Each row of a before or after table is a point. One or more steps were done to the points. Then noise was added and the rows were shuffled. The steps act on columns, c1 being the first. Name the steps. A step turns or swaps two columns, mirrors them in a line or flattens them onto one, adds a multiple of one to another, or multiplies or shifts one. Angles are multiples of 10 degrees, from the lower column toward the higher: turns from -170 to 170, lines from 10 to 170 but not 90. Use the fewest steps. Two steps may share a column if one is a turn and the other turns, adds or multiplies; they go together, in the order done. Otherwise the lowest column goes first.
(in the rows, 128 means zero)

Before:
[[ 97 102 110]
 [126  83 158]
 [175 101 132]
 [143 108 123]
 [ 74 148  98]
 [112  70 129]
 [162  64 164]
 [ 88  93 185]
 [121 129  94]
 [176  55 180]
 [140  95 171]
 [114 130 172]
 [158 110 127]]
After, 13 rows:
[[ 54 148 100]
 [120 128  93]
 [172  93 172]
 [174 110 128]
 [169  70 128]
 [161 109 122]
 [249  55 179]
 [225  64 162]
 [171  82 159]
 [124 103 110]
 [202 100 132]
 [123  94 186]
 [113 131 174]]
Steps: add -1 times c2 to c1

Before, 13 rows:
[[141 161 134 109 108 113 124 230]
 [140 173 131 141  93 152 140 154]
 [137 111  99 109  94 173 150 122]
 [142 110 147 143 125  74 167 144]
 [140 134  49 131 127 233 117 128]
 [147 146 145 134  87  90 133 112]
 [115 121 153 103 107 161 125 126]
 [128 174 147 113 123  84 169 119]
 [ 75 114 135 114  82  91 114 120]
 [143 146 147 120  83  69 119 120]
 [140 144 151 141 134  73 102 166]
 [137 150 112 104 123  96 117 174]
 [134 108 121  40 139 117 116 117]]
After (13 x 8):
[[158 129 170 137  78 174 138 121]
 [153 158 106 119  81 119 113 154]
 [ 22  99 156 139  89 152 144 120]
 [128 170 157  85 108 166 136 120]
 [146 148 161 134 115 130 153 174]
 [152 145 164 156 127 175 120 166]
 [166 130 152 124  83 162 121 112]
 [156 111 166  92 132 170 106 144]
 [154 152 138 129  97 141 147 231]
 [151 134  76 140 125   7 126 128]
 [140 113 141 124 146 127 217 118]
 [145 101 104 102 103  80 143 122]
 [101 115  88 127 110 133 153 126]]
Steps: multiply c1 by 2; turn c2 and c5 by -20 degrees; turn c3 and c6 by 120 degrees; mirror c4 and c7 in the line at 140 degrees

Before (13 x 11):
[[148 107 126 141  94 132 154 107 166 100 131]
 [130 111 183 147  67 147  95  99  80 135 114]
 [122 155  85  97  86 116 166 182  94 181 134]
 [150 170  91 107 119 147  82 170 123 114 126]
 [192 109 101  96 109 126 177 111 169 156 161]
 [162 118 135 166  99  91  97 124 112 160 152]
 [120 128 183  91 160 106 140 134 112  74  89]
 [140 159  98 154 146 194  93 119 128 105 176]
 [167 111 171 159 140 157 103 142 174 130 101]
 [160 137  95 137 126 167  89 107 146 168 179]
 [176  74 134 126 115 136 158 152 141  81 138]
 [ 97 112 149 118 106 158  85  99 141 153 162]
 [137 185 164 138  92 166  72 168 136 162 156]]
After:
[[137 160 101 153 132 197 170 119 128 124 178]
 [167 112 171 159 129 161 148 143 245 112 101]
 [149 169  93 107 143 142 171 172 117 109 127]
 [129 114 184 149 194 128 147 100   7 101 112]
 [148 106 125 139 160 119 125 108 223 168 131]
 [163 120 134 165 142  85 132 127  85  81 155]
 [121 158  85  96 163 101  63 181  40 113 131]
 [176  73 133 126 144 131 136 154 161 180 136]
 [192 110 104  97 145 119  74 112 227 139 160]
 [ 98 108 148 118 159 148 148 100 161  83 161]
 [138 183 162 137 174 152 150 168 149  63 154]
 [122 128 182  92  93 117 154 132  88 177  88]
 [160 136  96 137 145 162 133 106 171  72 179]]
Steps: mirror c5 and c6 in the line at 80 degrees; turn c7 and c10 by 140 degrees; multiply c9 by 2.5

Before (9 x 18):
[[133 105 140  89 101  89  95  78 147 160 202 173 173 148 123 140 162 108]
 [127 171 179 151 176 124 141 115 126 127 118 180 134 178 158  63 178 141]
 [ 50 142 129 114  68 150  89 193  55 166 204 113 153  13 139 176 194 148]
 [107 137 179 155 111 249 151 129 109 174  87 111 137  90 152  81  72  75]
 [108 153 163 168 186 129 109  40 115 112 162 209 164 175 125  94 176 140]
 [122 120 101  80 132  88 115 112 138 201 167 177 205 114  65 147 120 131]
 [125 124 132 123 136 111  78  76 126 153 139 170 176 181 151 179 153 155]
 [149 179 163 149 166 129 156  57 138  96 132 213  97 152 147 110 164 162]
 [117 208 201 171 157 158 138 106  96 118  82 147 115  93 185  67  71  90]]
After, 9 rows:
[[133 103 141  87  83 156  97  78 151 160 202 168 172  98 120 150 163 109]
 [124 124 132 119 133 156  74  76 124 154 139 169 178 125 155 196 153 152]
 [106 154 159 166 127  86 105  42 113 115 159 208 169 101 125 154 173 140]
 [ 51 144 130 113  69 191  88 193  54 165 205 108 155 205 140  58 192 145]
 [109 138 178 155  36  34 151 130 108 176  88 112 142 212 153  73  72  78]
 [122 173 177 152  99  72 142 114 124 126 120 177 135  80 160 135 177 139]
 [121 121 106  82 173 170 114 113 140 200 169 182 204 110  66 124 117 128]
 [150 180 166 154 112 109 158  58 139  95 134 212  97 107 150 138 164 159]
 [119 211 200 174  40  82 138 103  95 119  81 147 114 125 189  68  70  90]]
Steps: add -1.5 times c3 to c5; turn c14 and c16 by 60 degrees; turn c6 and c14 by 130 degrees

Before (8 x 32):
[[104  80 104 136 158  70 180 107 138 104 195  79  80  39 136 114 168 200
  179  68  77 146 122 123 158 191 182 154 120  83 100 118]
 [104  83 135 218 173 103 188 155 142 106 149 135 106 197 136 147 160 138
  100 125 134 134 126 137 135 164 115 140  77 114  89 168]
 [ 45 151 135 190  92 163 161 211  89 152 175 139  55 133 175  95  90 106
  125 103 137  63 181 141  49 154  64 190 126 120 175 145]
 [ 46  86 174 215 152 106 219 119 143  66 116 179 124 149 103 119 133  98
   74 154 100 112  87 177 145 179 122 131  84 105 100 189]
 [157 115  82 143  72  94 107 153  76 195 103  87 154  89 141 162  49 130
  151 106 136 167 158  18  75 148  93  72 176 138 101 146]
 [ 78  46 141 134 171 125 132 101  93 115 160  51 113  47 162 124 160 184
  136  59  76 168  92  98 162 189 176 176  87  79  92 123]
 [161  71 113 114 161  72  90 167  95 169 103  86 203  67 103 133 149 149
  153  76  79 178 121  54 141 191 191  74 168 115  93 122]
 [ 75 136  54 188  84 176 155 181  55 111 157 108  60 126 173  42  85 114
  120  98 148  40 191 141  55 172  65 178 132 172 134 168]]
After:
[[162  69 136 114  84  73  90 169  95 171 101  87 206  66 130 133 151 150
  153  76  81 176 120  55 139 189 193  73 166 115  92 117]
 [ 75 135 100 189 209 180 155 179  56 110 156 106  58 124 154 194  82 113
  120  97 146  39 191 141  52 173  66 178 130 173 135  50]
 [156 116 117 142 171  92 111 152  74 197 102  84 156  87  92  92  47 131
  152 110 135 169 155  17  76 146  94  70 174 139 101  81]
 [ 43 150 110 193 189 160 161 212  88 152 177 139  55 135 146 145  92 107
  124 102 137  61 181 139  49 152  62 188 126 119 178 132]
 [105  84  88 219  93 104 186 154 144 108 148 136 108 197 157 107 159 139
  100 127 135 133 125 137 136 165 115 140  77 113  88 129]
 [ 45  86  58 217  95 107 222 122 141  66 115 178 126 149 130 146 135  99
   75 155 100 113  89 177 147 177 118 131  85 107  99 164]
 [ 76  44 131 137 116 124 132 105  95 115 160  52 113  50 180 121 161 182
  137  59  78 167  92  95 162 190 177 175  87  80  95 143]
 [104  77 142 135 114  70 178 106 138 102 193  78  79  38 157 135 170 200
  181  70  76 146 119 121 160 192 182 151 119  82 100 106]]
Steps: turn c3 and c32 by 100 degrees; turn c15 and c16 by -160 degrees; turn c5 and c15 by 140 degrees

Before, 14 rows:
[[ 77 107  90 137 125 102 121 141 138 126 132 138 131 176 106 125 132 135
  131 129 130 147 116 116 127 156 141 139 104 105 135 118 138 139 144 114
  195 132 121 155 113 129 124 133 130 131 108 109 134 108 122 121 108 125
  142 151 143 113  78 116 141 133 120 114]
 [143 111 147 155 130 127  93 132 119 149 108 122 140 120  90 129 141 153
  126 116 143 130 104 135 104 128 142 126 106 144 130 112 143 117 150 103
  139 142 135 154 107 128 127 125 120 115 154 108 114 185 122 117 119 132
   93 130 117 124 122 154 129 136 137 110]
 [134 103 155 160  97 129 135 118 106 127 129 143 145 126  95 114 163 138
   94 131 143 120 109 132 138 128 122 145 111 111 125 249 144 128 108 128
  122 111 115 149 122 131 123 124 165 121 112 111 136 104 135 157 117 124
  152 131 140 133 129  62 117 128 113 133]
 [138 129 151 154 123 137 147 107 106 134 131 166 145 144 112 124 164 143
  115 124 144 137  98 114  81 126 145 145 121 123 139 143 119 131 124 118
  118 124 146 108 112 136 131 124 119 121 133 128 115 218 132 119 173 130
  144 135 145 125 120 147 119 105 112 126]
 [135 126 149 160 128 141 154 136 112 133 133 130 133 120 134 130 122 138
  118 123 143 121 120 111 147 174 114 117 112 139 138 133 120 140 108 129
  117 129 139 149 108 123  88 140 128 162 104 117 136 102 131 150 112 134
  143 127 148  96 131 107 123  92 112 135]
 [131 140 143 149 119 133 139 114 113 150 132 120 134 139 128  66 148 185
   97 133 123 124  96 118 115 127 122 153 118 110 100 114 117 149 126 108
  121 131 146 149 133 127 107 137 138 120 117 141 139 109 138 129 166 114
  152 148  99 124 105 119 126 134 133 122]
 [124 111 152 139 104 131 106 116 146 128 132 121 144 125  94 118 154 139
  150 127  92 154 103 166 124 122 120 140 127 127  84 116 117 143 143 130
  142 143 148 144 107  89 119 141 139 126 147 119 130 106 133 116 114 134
   86 117 147 137 123 151 123 132 145 125]
 [125 113 150 162 126 142 138 126 109 127 130 129 137 134 154 135 148 147
  119 132 132 146  94 131 145 123 132 153 147 122 128 121 124 138 139 108
  140 143 127 144 104 100 114 134 156 141 117 178 126 111 123 151 136 135
  131 125 144 137 127 123 113 133 109 129]
 [130 105  62  98 118 139 150 107 114 127 109 194 124 116 126 130 132 134
  116 133 134 121 148 115 138 152 138 143 124 113 140 118 125 153 135  88
  121 145 138 112 128 107 107 129 123 160 114 107 116 104 156 141 134 124
  148 130 144 117 103 140 113  96 109 116]
 [119 125 146 127 119 115 152 139 165 137 127 128 129 165 107 111 117 140
  130 118 138 113 154 139 149 150 135  98 109 107 116 122 186 128 142 120
  139 131 100 146 148 129 132 113 122 154 107 115 120 121 118 120 110 119
  138 122 145 131 122 128 131 116 126 133]
 [143 115 148 159 116 142 147 120 128 138 131 126 148 124 102 135 127 144
  151  78 132 129 154 158 151 131 129 124 118 129 115 202 121 122 112 121
  132 144 107 156 114 135 116 125 174 137 105 120 106 100 121 120 173 131
  139 130 140 120 118 152 122 126 142 168]
 [136 104 151 119 111 137 146 151 128 142 132 132  99 123 125 131 135 134
  150 123 122 119 123 116 143 132 151  88 119 118 139 123 125 138 106 115
  125 126 146 151 105 132 126  70 133 153 111 108 129 134 119 122 120 132
  105 118 124  96 113 147 130  94 125 148]
 [129 151 132 165 110 136 122 120 118 194  88 123 143 165  87 127 143 151
   75  93 129 119  96 126 155 196 130 131 115 117 136 138 133 131 148  71
  153 129 138 127 109 131 108 102 137 139 147 135 138 115 150 129 134 135
  141 134 115 129 124 110 108 129 116 116]
 [139 184 116  82 127  61 128 125 116 132 133 139  93 119 116  76 119 134
  123 112 143 129  97 116 154 150 114 132 131 112 111 118 127 130 137 123
  118 100 116 158 118 116 119 127 152 115 109 110 140  99 138 133 132 102
  143 140 140 119 107 119 122 132 109 114]]
After:
[[155 109 148  68 130 129  92 130 117 148 109 119 140 123  91 127 143 153
  127 115 141 129 102 137 103 129 143 126 107 143 129 114 142 117 152 107
  139 145 131 153 105 129 128 107 120 113 153 108 113 133 122 120 141 133
  118 129 116 127 123 139 131 136 137 111]
 [ 84 106  90 145 129 102 123 145 141 124 132 136 129 174 104 126 134 137
  129 129 127 146 115 113 128 158 142 138 103 105 136 119 139 139 146 115
  195 131 120 156 113 129 123 140 127 128 108 110 135 145 123 120 125 129
  104 151 142 113  76 126 141 133 121 111]
 [136 116 147 144 116 141 148 117 128 138 133 127 147 127 104 135 125 145
  149  77 133 127 154 160 154 131 126 124 119 129 114 200 122 122 113 122
  132 146 107 156 117 137 119 107 175 137 106 121 107 168 122 120 193 133
  144 129 140 122 117 134 122 126 142 171]
 [123 114 150 133 128 140 138 127 106 128 133 129 136 132 157 135 149 148
  121 133 132 143  96 129 145 122 132 153 147 121 129 120 124 138 138 106
  138 139 126 144 101 101 117 138 153 140 116 178 126 165 122 153 155 138
  125 121 143 137 124 129 115 132 110 130]
 [122 104 155 141  97 129 133 116 108 126 128 143 148 125  95 114 162 138
   94 132 144 118 113 133 138 130 122 144 111 111 125 248 144 126 109 130
  121 113 115 150 123 132 121 183 166 122 111 109 135 166 136 156 136 125
  145 131 143 135 130  92 120 128 114 136]
 [144 104 152 124 111 137 146 150 129 142 131 130  99 123 124 130 137 134
  153 121 122 118 122 115 144 132 152  89 119 116 139 120 128 139 105 115
  125 127 147 148 107 131 128  82 134 151 111 107 129 118 119 122 139 133
  118 119 124  96 114  89 133  93 126 147]
 [125 151 132 127 110 133 120 120 115 193  87 124 142 165  87 129 143 151
   76  95 128 119  97 127 155 196 131 131 112 118 136 138 134 132 147  70
  154 129 134 128 110 132 109 131 137 139 147 134 141 165 151 129 153 136
  138 135 112 130 125  96 107 133 118 118]
 [115 123 147 135 121 113 154 140 164 137 126 127 131 166 110 113 118 139
  131 118 138 114 153 134 145 150 134  98 109 105 117 122 183 130 144 121
  140 131  98 148 149 129 133 122 121 153 109 115 122 126 120 120 129 119
  130 122 147 131 123 115 132 114 125 128]
 [124 104  62 159 119 139 152 107 114 128 111 194 124 115 124 130 129 135
  115 134 133 121 150 117 139 152 136 140 122 115 139 117 124 150 134  89
  120 145 138 113 125 108 108 116 124 156 113 110 119 105 158 145 155 125
  139 129 145 120 102 133 113  93 107 114]
 [127 131 150  36 122 137 148 110 105 135 132 164 142 145 112 125 164 145
  115 122 145 137  97 114  80 126 144 145 118 124 141 144 119 132 121 122
  119 127 145 108 113 136 128 108 120 123 134 131 114 121 132 119 193 132
  142 137 144 125 122 135 118 105 113 127]
 [130 183 119 172 125  61 129 124 116 132 129 139  95 118 117  76 119 133
  120 109 141 128  96 119 153 149 114 132 132 112 113 118 127 128 134 120
  118 100 116 159 118 116 119 135 154 114 107 110 141  94 139 134 150 103
  142 141 137 120 111 124 125 128 113 115]
 [125 125 149 142 129 141 152 135 115 133 130 127 135 120 133 128 123 136
  119 124 142 121 121 110 146 176 113 116 112 140 140 131 122 143 107 127
  120 131 139 148 108 123  89 149 127 161 106 119 139 165 131 152 129 135
  142 125 146  92 131 129 121  95 114 134]
 [140 111 150 144 102 128 107 117 146 130 131 124 148 126  94 116 151 137
  149 128  93 155 101 165 123 120 121 140 126 128  85 114 119 145 142 129
  142 143 149 143 107  91 121 117 143 127 147 118 131 145 133 116 136 133
  102 116 150 137 122 154 124 132 143 125]
 [120 138 141 138 120 136 140 114 115 152 133 120 133 138 129  67 148 184
   96 131 122 125  96 117 115 128 123 153 120 109 102 115 116 149 124 105
  123 129 148 150 132 129 109 137 139 115 118 141 139 157 139 128 186 113
  143 149 101 124 101 132 126 134 136 118]]
Steps: multiply c55 by 0.7; turn c1 and c55 by 40 degrees; turn c4 and c50 by 110 degrees; turn c44 and c60 by 60 degrees; shift c53 by 20
